Every row gives one point. Examples show where two turns around zero, p and q, send a point. Write where each new point lands after one turn and then the other. Backwards means that the second turn is done in reverse. Each puzzle has new turns, and all numbers are rounded.

Turn p:
[33 23 33] => [30 40 15]
[ 28 -17   0] => [ 28 -12  12]
[-30   4  39] => [-33  25  27]
[-31 -11 -72] => [-25 -53 -53]
Turn q:
[-29 -52  39] => [-67 -18 -15]
[ 9 42 12] => [18 41  0]
[ 23  36 -20] => [42 18 14]
[-37  12  44] => [-33  32 -37]
[ 29 -46 -33] => [  2 -51  38]
[  6   8 -42] => [ 38 -20   3]
Where do these land?
p, then q: [ 24 -28  58] => [-38  55  17]
q, then p: [ 35 -58   4] => [-37  -2  57]
p, then q: [-11  15 -35] => [ 22 -33  -7]
p, then q backwards: [-39   9 -20] => [-31 -23  23]
p, then q backwards: [15 15 32] => [24 27 12]
q, then p backwards: [-24  48 -38] => [ 53  27 -28]

Turn p:
[-67 -18 -21  24   3 -75] => [-60  30  20 -77 -17 -20]
[27 22 27  8 65 44] => [ 4 -4 17 48 58 47]
[-11  27 -12 -11 -26  -3] => [  5  -2 -35 -14   3 -19]
[-73 -70 -21   1 -23 -43] => [-39  10  50 -53 -44 -65]
[ 10   9   2  36 -11  39] => [27 37 -5 29 12 -3]
[59  7 30 -8 -1 -6] => [  9 -18 -19  32 -24  47]
[ 45  -3 -29 -24   9   6] => [ 43 -32   3  -7  -3  25]
[ 11  25  24 -26 -16  39] => [ 12 -21 -31  43  15 -12]
Turn q:
[ -5  35  26 -10  53  23] => [-28  -6 -18 -19 -28  56]
[-50 -45   8  19 -15   6] => [ 67  16 -17  -8   0  -8]
[  7  30 -10  26   0  -7] => [-16 -12 -16  28  16   9]
[ 52  43  56  13  22 -40] => [-56  16  22  -1  53  57]
[-18 -11 -64 -61 -56  -5] => [  6  14  30  33 -52 -81]
[-20 -73 -32  16   1  -5] => [ 70 -30  16 -12   3 -28]
[34 21 17 -4 -5 27] => [-43   4 -16 -22   9  -4]
Where do these land?
q, then p: [ 65 -54 -17 -12  26 -15] => [-54 -49  36  33 -26   4]
q, then p: [-30  25 -21   9 -15  25] => [ 26  28  -6 -35 -13  -6]
q, then p: [62 -3 56  4 -8 42] => [-27 -62   8 -32  50 -25]
p, then q: [-40  29 -10  32  13 -12] => [-16   0   4  22 -45  33]
q, then p: [ 50 -10 -50 -35  19  -2] => [-55  -5  23  12 -47 -28]
q, then p: [-32  33  34 -10  23  63] => [ 54 -14 -28 -27  15 -55]
q, then p: [-36   7  12   1 -26 -64] => [  1  45 -27  31  23  45]
q, then p: [-39 -26  -3  11 -32 -36] => [ 10  18 -21  11  -5  60]
